Each point is reached from the start by the listed moves, each made once or not at all, plus a little noise. Say if it took an odd or an even number of moves. Then give how often each move was made.
In the rows, 128 means zero.

Moves:
(1): [119 142  95 163]
(2): [ 88 121 136 148]
(3): [101 123 160 152]
Start: [120 115 139 137]
Points:
[111 130 106 172] => odd (1, 0, 0)
[ 71 123 115 191] => even (1, 1, 0)
[120 116 138 137] => even (0, 0, 0)
[ 53 105 180 181] => even (0, 1, 1)

Moves:
(1): [104 103  99 129 111 140 101 149 106 117 123 143 112 155]
(2): [127 130  92 129 128 112 106 128 152 135 118 129 125 121]
(3): [162 138 134 115 127 127 144 113 161 106 149 121 170 113]
(4): [ 68 159 126  78 137 149 125 117  93 144 116 132  80 155]
(5): [133 142 142 127 126 111  95 136 108 113 161 127 158 125]
(6): [127 119 106 113 127 109 159 121 159 139 155 106 141 132]
(7): [140 136 127 116 141 139 116 113 125 142 157 125 129 134]
(8): [119  75 122 128 161 102 137 117 134 101 145 134 123 152]
(9): [140 142 103 151 130 116 165 125 114 123 102 140 112 135]
(10): [124 147 118 161 136 132 131 112 146 123 153 147 125 139]
(11): [167 166 118 129 106 104 117 143 191 132 157 127 121 128]
Start: [107 129  97 123 136 152 146 141 128 123 126 136  91 154]
Points:
[ 96 151  12 179 127 126 105 151 116  94 143 182  84 190] => odd (1, 1, 0, 0, 1, 0, 0, 0, 1, 1, 0)
[ 92 210  22 100 152 113 176  98 164 110 185 144 109 178] => odd (0, 1, 1, 1, 1, 1, 0, 0, 1, 1, 0)
[ 33 169  12  80 145 148  83 121 121 142 212 150  67 219] => odd (1, 1, 0, 1, 1, 1, 1, 0, 0, 1, 0)
[102  90  15 135 164 105  99 141 100  85 163 166  83 209] => even (1, 1, 0, 0, 1, 0, 1, 1, 1, 0, 0)

Moves:
(1): [128 125 124 138 132 121 127 147 133 122 131 137 130 136 117 121 146 123
 141 130 114 146 151 162 129]
(2): [140 107 107 143 148 122 149 127 130 133 108 126 135 128 131 135 120 128
 122 107 132 146 117 144 122]
(3): [131 127 126 143 126 125 142 121 123 136 137 121 120 116 123 123 135 168
 131 147 147 136 128 120 139]
(4): [138 107 123 132 139 115 129 106 135 114 128 128 140 107 114 101 131  93
 111 122 130 137 138 123 118]
(5): [116 129 127 115 130 119 120 146 116 137 108 116 130 127 128 127 118 121
 123 123 158 129 124 125 117]
(6): [116 126 138 107 139 130 119 138 138 158 128 122 146 121 119 132 136 119
 117 115 109 121 132 115 133]
(7): [126 139 138 126 129 147 142 120 106 129 128 116 144 129 125 136 131 113
 141 143 113 115 153 122 144]
(8): [121 125 135 145 141 151  94 146  92 124 120 110 107 122 126 127 124 133
 118 136  96 105 102 117  98]
(9): [130 141 124 140 114 112 127 110 125 131 143 141 141 129 128 135 127 120
 124 128 131 145 144 102 135]
(10): [130 117 137 114 125 115 144 118 137 113 148 119 136 135 110 117 130 115
 106 145 115 127 119 126  98]
(11): [141 146 111 129 134 143 138 128 130 134 119 122 147  99 127 114 110 137
 131 137 126 129 117 108 131]
(12): [159 126 137 121 147 133 125 132 118 115  84 137 116 135 131 115 135 101
 129 116 115 125 136 129 132]
(13): [134 138 110 128 102 136 128 134 130 150 149 130 133 106 136 115 144 135
 152 123 138 126 141 133 119]
(14): [112 163 134 142 141 124 107 101  98 141 120 156 141 144 126 129 135 119
 129 147 122 130 154 109 141]
(15): [142 153 144 133 129 146 112 131 123 132 119 109 124 131 123 135 135 129
 133 134 128 126 135 140 125]
(16): [126 158 108 130 109 152 117 143 106 114 145 123 115 159 115 128 116 153
 132 116 139 123 115 108 102]
(17): [112 120 121 120 110 133 113 122 117 111 148 107 130 142 102 126 140 173
 159 148 126 116 122 140 113]
(18): [139 124  99 156 118 133 131 121 159 160 137 138 135 129 123 108 142 119
 131 140 124 149 129 110 140]
(19): [126 111 111 113 133 141 129 124 123 103 121 139 120 150 139 106 133 132
 107 149 111 144 139 106 115]
(20): [112 142 120 130 103 106 150 134 146 113 122 117 144 126 147 158 155 126
 149 137 146 114 142 150 143]
(21): [123 145 118 111 133 127 121 150 129 134 115 108 114 147 117 117 131 123
 132 113 120 140 117 131 126]
(22): [148 109 117 113 144 147 123 132 120 109 151 128 115 124 121 118 145 134
 137 133 128 140 111 127 111]
(23): [110 116 113 122 125 122 120 137 145 132 105 130  97 123 125 123 132 143
 138 130 134 141 141 129 115]
(24): [137 109 108 133 139 129 125 137 127 130 118 141 124 128 134 139 129 126
 121 137 120 123 132 158 134]
Start: [132 131 140 131 141 105 133 139 133 137 137 135 122 144 139 126 124 116
 129  95 131 125 114 155 157]
Points:
[ 88 144  84 151 148 161  83 155  48 156 167 120 134 218  61  81 175 166
 124 207  60 125 146 107  95] => odd (1, 0, 1, 0, 1, 1, 1, 1, 0, 1, 0, 0, 0, 1, 0, 1, 1, 1, 1, 0, 0, 0, 0, 1)
[120 228  94 133 114 133 141 113 100 160 150 130 209 108 124 110 153  89
 172 113 128  93 185  96 163] => even (0, 0, 0, 1, 0, 1, 1, 0, 0, 0, 1, 0, 1, 1, 0, 1, 0, 0, 0, 1, 0, 0, 0, 0)
[152 129  39 159 178 123 140 125 107 118 131 158 149 232  84  53 160  55
  94 138  65 199 169 151 119] => odd (1, 1, 0, 1, 0, 0, 1, 0, 0, 1, 0, 0, 0, 1, 0, 1, 0, 1, 1, 0, 1, 0, 0, 1)
[179 157  17 171 154 170 135 155  80 144 100 140 120 138 124  98 177 106
 173 148  88 128 132 133  93] => even (0, 1, 0, 0, 0, 0, 1, 1, 0, 1, 1, 1, 1, 1, 0, 1, 0, 1, 0, 1, 0, 1, 1, 1)
[204 152 103 146 161 122 178 142 159 148 120 109 196 130 107 113 203  46
 154 125  77 170 161 154 160] => even (1, 1, 0, 0, 0, 1, 1, 0, 1, 1, 1, 1, 0, 0, 1, 0, 0, 1, 0, 1, 0, 1, 0, 0)
[173 167 128 160 181 152  79 191 103 193  79 113 123 169 100 111 177  44
 136 108  24 141 163 163 168] => even (1, 0, 0, 0, 0, 1, 1, 1, 1, 0, 0, 1, 0, 0, 1, 0, 0, 1, 0, 0, 1, 0, 0, 1)
[147 121  73 166 162  96 121 187  87 104  55 108 146 137 132 143 143 124
 169 117 115 124 125 213 130] => even (1, 1, 0, 0, 1, 0, 0, 1, 1, 0, 1, 1, 0, 0, 0, 0, 1, 0, 0, 1, 0, 0, 0, 1)
[184 153  68 138 154 176 103 193  97 164  95 118 158 115 142  94 214  63
 166 163  65 139 179 139 141] => odd (1, 0, 0, 0, 1, 1, 1, 1, 1, 0, 1, 1, 1, 0, 1, 0, 0, 1, 1, 1, 0, 1, 0, 1)
[136 180  93  94 179 138  63 172  86 182  44 107 138 132  74  64 184  75
 194 128  88 137 215 191 144] => even (1, 0, 0, 1, 1, 1, 1, 0, 0, 0, 1, 1, 1, 1, 1, 0, 1, 0, 0, 0, 1, 0, 1, 1)
[167 113  49 133 205 167  93 173   7  66  99 132  96 194  74  58 143 185
 120 175  90 150  91 146  44] => even (1, 1, 1, 0, 1, 0, 0, 1, 0, 1, 1, 1, 0, 1, 0, 1, 1, 0, 1, 0, 0, 1, 0, 1)
[168 169  29 168 164 194  69 173  28 185 131 139 165 153  78  82 175 123
 187 123  77 144 148 119 112] => even (1, 1, 0, 0, 1, 1, 1, 1, 1, 0, 1, 1, 1, 1, 0, 1, 1, 1, 0, 0, 0, 1, 0, 1)
